Each row of a before or after table is a point. The points were changed in one or more steps. Then noise was added and the rows were shuffled. The steps act on columns, c1 being the first. Name the steps. A step turns or swaps two columns, mirrors them in a line or flattens them onto one, adds a multiple of one to another, or multiplies or shifts one. Angles are multiples of 10 degrees, from the lower column toward the higher: turns from -170 to 170, lines from 10 to 170 but not 90. Use the fewest steps. Two steps may share a column if one is a turn and the other turns, adds or multiplies; they go together, in the order done. Otherwise the lowest column goes first.

Before (11 x 2):
[[ -2   5]
 [ -9  13]
 [ -8   0]
 [-11  16]
 [  0 -18]
 [-16  -2]
 [ -7  14]
 [-17  14]
 [-13   3]
 [-10  17]
 [ 38  -9]]
After (11 x 2):
[[-26  29]
 [-24  21]
 [-19   8]
 [-41   8]
 [-24  26]
 [ -2  -7]
 [ 96  -1]
 [-33  14]
 [ -4  14]
 [-45  26]
 [-18  26]]
Steps: multiply c1 by 2.5; shift c2 by 10

Before (13 x 3):
[[-75  13  13]
 [ -1 -11   5]
 [ -4  42 -12]
 [ 28  23  22]
 [-10 -28 -73]
 [ 12 -20 -15]
 [ 10 -61  -1]
 [-18 -10 -35]
 [  1 -31 -22]
 [ -2  24  39]
 [-29  32  -9]
 [-14  16  63]
 [-95  76  79]]
After (13 x 3):
[[ -7 -10   2]
 [-17  32  -8]
 [-23   6 -27]
 [  9  -4   2]
 [-43   8 -28]
 [ 29   7  27]
 [ -7  13  -2]
 [  0 -14   7]
 [ 16   6  19]
 [-30   4 -19]
 [-40 -18 -42]
 [  2 -23   8]
 [ 26  10  19]]
Steps: flatten c1 and c3 onto the line at 40 degrees; multiply c2 by 0.4

Before (14 x 4):
[[-17 -36   4 -39]
 [ 34  23 -17  69]
 [-33 -21 -47  -6]
 [-21 -13 -95  71]
 [ 18  86 -30  14]
 [-44 -32  95   7]
 [-16 -43 -30  -7]
 [-86 -58  35 -50]
 [-63  39 -52 -20]
 [ -8  21 -33   5]
 [-10  21  39 -24]
 [-25 -31  -7  17]
 [-29 -27 -48  17]
 [-18 -29 -22  35]]
After (14 x 4):
[[-73   5   0   3]
 [ 23  25  35  -5]
 [ 20 -35 -35  26]
 [-21  17  24 -13]
 [  1 -38 -44  32]
 [  3 -10 -10   5]
 [-47 -51 -66  53]
 [ 86   0 -10  51]
 [-25 -21 -27  37]
 [ 16 -36 -39  11]
 [ 44 -15 -20  -6]
 [ -2 -13 -14  31]
 [ 45 -10 -13  45]
 [ 16  33  38  40]]
Steps: mirror c1 and c4 in the line at 120 degrees; flatten c2 and c3 onto the line at 50 degrees

Before (8 x 6):
[[ 19 -11   5   5  21   7]
 [ 12  28   9  -9  28  -1]
 [ 20 -13 -23  -6 -48  19]
 [-95  -4 -14   4  19   7]
 [  2   1 -14  -8  24 -16]
 [ 10   4  -7  39  -7   1]
 [ 16  14 -21   4  35   3]
 [ 16  -4  -8  -4 -14 -13]]
After (8 x 6):
[[ -4  -6   7  29   6   6]
 [-19   1  -7   4 -19  10]
 [-12 -18  11  -2  12  -3]
 [  1 -12   8  -7 -25  -9]
 [ 13 -17 -13  -6 -27  20]
 [ 58  54  10   1 -20 -53]
 [  0 -10  13   2 -37  18]
 [-22  11  33  -2  45  17]]
Steps: turn c1 and c2 by -130 degrees; turn c2 and c6 by -50 degrees; turn c3 and c5 by 170 degrees; multiply c4 by 0.7

Before (9 x 8):
[[ -8 -20 -19 -11 -20  47  16  -5]
 [ -2 -35 -22  13 -27 -40 -28 -14]
 [-55   5  25 -23  -8  50  13  39]
 [ 26  18  42  -2  30  27 -24  20]
 [-29 -27  13   4  13  18  46  49]
 [  1  -3  29 -38  -7   5  29  28]
 [ 43 -38 -34  10 -36 -31 -59  32]
 [ 61  17  64  35 -30  -7 -19  20]
 [ 33 -78  24   9 -27 -34 -42  20]]
After (9 x 8):
[[-65  27 -57  58 -12  -4  15  18]
 [  6 -55  47  17 -26   2 -27 -13]
 [ 28 -55  43 -53 -34 -15 -62  45]
 [ -9  -1 -20 -41  -9  26  30  27]
 [ 52  13 -25 -57 -30  59 -21  41]
 [-43 -17 -21  49  12   1  43  40]
 [ 19  30 -48 -39  26  24 -22  27]
 [ -5   5 -32   1 -23 -39  17  -7]
 [ 26 -94  16 -39 -24  36 -39  27]]
Steps: add -1.5 times c1 to c4; turn c1 and c8 by 20 degrees; add 0.5 times c6 to c2; turn c3 and c6 by 120 degrees

Before (11 x 11):
[[-24   9  22 -56  -6  15 -22  35  30 -21  18]
 [-39   1  19   3 -16  26 -34 -28   9  16 -10]
 [-36   3  29 -57 -35 -20 -17  -9  33 -29  21]
 [ 15 -37 -29   3  12  11  16 -53  -5  43   8]
 [  1 -20 -33   2  17  31   2 -62 -17 -15   6]
 [-68   3  12 -33   5 -11  -8  12  41 -21  26]
 [ -6 -46  10  -8  28  16   5 -51 -39  16  20]
 [-21  13  26 -19  -2 -32 -38  20  31 -31  30]
 [-46  18   4 -35 -25 -19 -17  23  -8 -13  12]
 [-41   4  -2  -7 -29  33 -42 -26   3  20  51]
 [-31  27  25  16 -30  37   4 -25   4  13  34]]
After (11 x 11):
[[-22 -14  31 -25  -7  18  38 -14  49 -52 -13]
 [-45 -53  14 -23   2 -14  14  -6  27 -31 -36]
 [ 38 -39   1  17   5   9 -32  30  26  -3  51]
 [ 39 -16 -44  39  -9   7 -48  31  29   2  16]
 [-54   4  22  12  -9  43 -27   9  83  26  28]
 [-41 -19  27 -33 -31 -18   4  15   4 -56 -36]
 [ 21 -15 -40 -18   3  31 -41  47  39  -1  33]
 [-21 -13  42 -30   3 -32  40   5  -4 -14 -32]
 [-45 -19   9  -7 -12 -17  30 -14 -20 -39   2]
 [-30 -23  24  13 -14  32   7  36  35   1  -6]
 [-34 -20   6  24 -21  37  11  50  96  -4  31]]
Steps: turn c2 and c5 by 30 degrees; turn c1 and c2 by 50 degrees; turn c7 and c8 by -140 degrees; add 0.3 times c7 to c3; swap c4 and c10; add 1.5 times c6 to c11; turn c9 and c11 by -70 degrees

Before (9 x 12):
[[ 23 -49 -45 -52   6 -42  51  31  24  24  50  28]
 [-45 -80 -54 -43  10  48 -29  -9  73  -1 -21  22]
 [ 57   4   5  17 -31  68 -22  28  -7  61  49  11]
 [-29  47  40 -73  -1 -15  39 -19 -35  48 -69  -1]
 [ -5 -12 -11   0 -60 -19 -15  24  41 -12 -95  19]
 [  5 -64 -18 -19   4 -15  14  -7  22  62  17 -39]
 [-27 -38  -1  30   8 -33  69  -7  17  -9 -12  59]
 [ 52   0   9 -10   1  31  46  35  28 -51 -14 -39]
 [ 20 -23  48 -10 -14 -29  27 -60   2 -11  19 -27]]
After (9 x 12):
[[ -6 -13 -31  95  -3 -24   2  24  41 -18 -16  63]
 [-28 -37 -21  19  67 -43  40  -7  14  54  28  16]
 [ 20 -25  28 -19 -34 -36  24 -60   1  17  -7   4]
 [-29  48  20  54   7 -21 -23 -18 -34  57 -82   4]
 [ 62   4 -15 -45 -17  87 -64  28  -8  15  25  27]
 [ 52  -1 -11  12 -49  39  68  36  28  16 -12 -19]
 [-43 -80 -74  14  38  64 -14 -11  73 -23 -45   4]
 [  4 -65 -37 -20 -38 -19 -48  -6  21  42 -17 -18]
 [ 23 -49 -66 -59  23 -54   5  29  26  57 -42   0]]
Steps: add -0.3 times c1 to c12; turn c5 and c12 by -70 degrees; shift c3 by -20; turn c4 and c11 by 80 degrees; multiply c6 by 1.3; turn c7 and c10 by 60 degrees

Before (13 x 14):
[[-13  24   3 -28 -57  75 -14 -44  23 -35 -44  12 -38  27]
 [  4 -47  22 -40  16 -18  14  -2  42 -33   0 -53 -55   8]
 [ 22  29  24 -30 -16  19  35   3 -42  -6 -33  19 -30  11]
 [-38  45  33  28 -49  55 -33  21 -47 -18  17  12 -25  -7]
 [-61  22 -13 -21   5  56 -20   7 -16  -4 -38   0  21 -32]
 [-67  24  20 -36  16   2 -23  31 -32  42  29 -47  14  29]
 [-71 -20  21 -22  29  71  28  11  54 -25 -19  43   4  23]
 [-29 -30  16   7 -32  46 -26 -42  -6 -11   3 -34  29  19]
 [-78  -7  -9  39  14  53  43  54 -18  42 -54  16  -3  41]
 [-80   4  37   2 -21  27  32  48  44 -23   6   5  30 -17]
 [-58 -31 -54  38 -11 -14  -6 -10 -12   3 -24  16  43  27]
 [  3 -27 -63  31   3 -21   6 -25   7  40  27 -50 -25 -16]
 [  6  -2  30 -37 -26  -7 -10  10   8  10 -38  38 -12 -37]]
After (13 x 14):
[[ 45  64 -33  43 -57  73 -12  13 -10 -38 -42 -26 -12  16]
 [ 26  20  28   1   3  55 -21 -57   0  -1 -43  31  33  -3]
 [ 23 -41 -87  18  33  70  26 -69 -22 -24 -19 -19  23  47]
 [  7  15  24  19  15   4 -27 -72  37  45  32 -37  32 -38]
 [  0 -59 -76  65  19 -16  18   4 -11 -34   1 -16 -17 -51]
 [-14  40  30  42 -15  21  36  18  46  -6 -35  -1  -2  19]
 [ -3  21 -92 -22 -24  28  35 -94   1 -25   4  18  21   1]
 [-11  16 -41  37 -25  -6 -12   0  19  11 -36  41  15  30]
 [ 38 -23  72 -58 -12  -9  -6 -45 -30   4 -23 -21  10  21]
 [ 19 -28  59 -11  -4 -20   7  15 -53  39  29   8 -39 -54]
 [ 48  -6  -9 -24 -30  46 -22  -2  15 -13   6 -21  21 -29]
 [ -1  83  25  -7 -47  55 -28 -40  54 -23  15   4 -37   9]
 [ -9 -18  33 -26  15  51  43 -94   3  41 -54 -41 -26  24]]
Steps: turn c1 and c8 by 120 degrees; add -0.7 times c5 to c2; turn c3 and c9 by 130 degrees; multiply c3 by 1.6; mirror c4 and c13 in the line at 110 degrees; turn c12 and c14 by 80 degrees

Before (11 x 18):
[[ 38  27  -3 -14 -34  44  83   6 -39  14  20 -58 -25   9 -17  -6 -16  34]
 [-31  37  41 -10  16 -19 -21   0 -29 -15 -11  13   7  -3 -37 -18 -21  18]
 [-11  -6  -4   3 -30  -2 -38  -2  46  12   6  10  -3  17   3 -22  11  -5]
 [ -1   2  -7  14 -25  43 -36   3 -14 -15 -15   7   4   1   5 -10  -3  16]
 [ 47  -2   1  -2 -11 -15 -16  38 -39  -4 -16   4   2  23  22  19  14  30]
 [ -1  -5  -7 -23  -5 -22 -39  29  -4 -25   8  -9 -27  -2  -9  -9 -21  34]
 [-27   4  -4   3 -30 -21   8  20 -38 -68  -7 -16 -31   9   5   1 -29  39]
 [-26  -6  -5  17 -17  -8   2  -9 -24   1   4   6 -26   2   6 -11 -17  40]
 [-18  -3  17  18  21   1 -17  -4  32  -3  10 -12   5   5   7  15  -9  32]
 [ 62   5   8  18  15  -7 -18   4  54  16 -12 -35   7  -9  31 -13  -8  16]
 [-26  -7  -5 -17 -24 -23 -33  11 -33  17  -9 -32 -25  14  -2   0  44  11]]
After (11 x 18):
[[  5  -7  -5 -27  -5 -16 -38  51  26 -25   1  17 -28 -13 -14 -12 -21 -27]
 [-32 -24  -3 -18 -27 -39 -34  19   4  18  -9   4 -18  -5  -7  -3  47 -28]
 [ 40  -9  16  16  17  -8 -14 -11   1  -5   9 -10  -2  -1   2  15  -7 -34]
 [ 35 -28  -2   0 -30   5 -34  10 -26   8   0  10  -8   2   5 -19  11  -6]
 [-33   4  -4   3 -31 -24   9  34  20 -67 -10  14 -23  14   6   1 -26 -42]
 [-14  12  -9  14 -28  28 -40 -46  15 -17   1 -30  12   5  10  -7  -1 -10]
 [ 64  18   7  19  10 -32 -16 -12  35  16  -1 -12  16   8  32 -11 -11  37]
 [-18 -17  -4  18 -17   1  -2   8  21   2   4   8 -24 -10   9 -14 -20 -47]
 [-17 -18  -2   1 -10  -1 -16  64  61  -3  -6  19  10  19  23  21  18  21]
 [-30  86  39  -8  20  -2 -24  39   3 -16  -3  22  13  69 -40 -19 -19 -29]
 [-19  60  -6 -11 -35 -29  81 -92  62  17   2 -65 -34  59 -17 -10 -19   5]]
Steps: turn c1 and c18 by 130 degrees; turn c1 and c9 by -110 degrees; multiply c2 by 3; turn c2 and c14 by 40 degrees; turn c6 and c12 by -60 degrees; add 1.5 times c12 to c8; turn c11 and c13 by -30 degrees; multiply c11 by 0.4

Before (12 x 20):
[[ -1  11 -15  30 -11   4   8   8 -15  -6  -8   0 -33  14 -48 -11   3  29
  -14  -8]
 [ -3  10  13   9  -7  23  -2 -12   5  16  -5  24 -30 -13  -8  -6  30  17
   20 -40]
 [-13   1  10   2   4  28  22  -3 -21 -20  15 -11  -1 -32   7  11 -17 -26
   39  -6]
 [-22  10  -3 -15   8 -22  19  16  27   2   2 -17 -16 -20  -6  -1  11   8
    0 -14]
 [-15 -12   8 -16  -2 -12  26  27  -9  -2  14  -3  -5  19 -30  -6  22 -17
  -29  16]
 [  5   0   8 -25 -15  51   5  -2 -15  11 -21  -4 -30  10 -14 -30  18  15
    2   0]
 [ 10  -2  13  18 -12 -24  -2   7  -3 -17  -2 -23 -38 -18 -36 -17  15  -5
    8  10]
 [  5  24 -15  -1   9   6  36 -15  10   0  15  -6 -23   6  -9 -25  -8  -2
  -41 -15]
 [ 23   8 -11   4 -30  29   7 -22 -27  12 -15  -5 -15 -20  27   3  -1  26
    7  15]
 [ -3   7 -13  -3  -2   4   9  -4  -6  21  -6 -42  -2  13 -32  -4  38  -4
   13   7]
 [-33   4 -10   4  -8  15   1   4 -28   7   0  -1   2   6  22  -6   0  13
  -13 -26]
 [  0 -20   9  -4 -27   5   6  13   2  15   8  -4 -13  17  -9 -12   7  29
   13  -3]]
After (12 x 20):
[[-12   0  11  12   6  27  -8  -3 -24 -19  16 -11  -1 -32 -15  13 -44  30
   28  -6]
 [ -3   9 -11   0  -4   7 -31  -3 -10  18  -5 -42  -2  10  18  -4  96  11
    4   6]
 [-36   6 -10  15  -7  15  13   5 -37   8   2   0   0   5 -17  -4  -2 -12
  -15 -24]
 [-17 -11   7  -8  -2 -11 -34  24 -21  -1  13   1  -7  20  12  -7  56 -31
    0  15]
 [ 11  -1  15  19 -12 -23 -19   7  12 -17  -4 -25 -37 -17  28 -16  37   7
    6  11]
 [ 23   7 -13  16 -32  27   8 -20 -10  12 -13  -6 -17 -22 -30   6  -4  12
  -14  15]
 [  1  11 -13  33 -12   4 -40   8   4  -4  -7   1 -36  15  28  -8   9  -7
  -23  -7]
 [ -1  11  14   5  -5  25  -3 -12   5  14  -4  25 -30 -12   4  -5  76  26
   -5 -44]
 [  2   2   8 -15 -17  49 -21   0 -24   8 -20  -4 -31   9   0 -29  44   5
   -8   1]
 [-24   9  -4 -25   7 -21 -18  16   5   4  -1 -17 -14 -23  -9  -1  28   5
   -5 -14]
 [ -1 -19   5  -4 -25   7  -9  15   2  17   7  -3 -12  18   8 -13  20  20
  -14  -4]
 [  4  24 -14  -7   8   6 -29 -16  11  -1  16  -7 -21   4 -13 -27 -21 -39
  -12 -15]]
Steps: turn c4 and c9 by 30 degrees; add 0.5 times c1 to c9; add -0.5 times c11 to c7; turn c7 and c15 by -140 degrees; multiply c17 by 2.5; multiply c18 by 0.7; turn c18 and c19 by -70 degrees
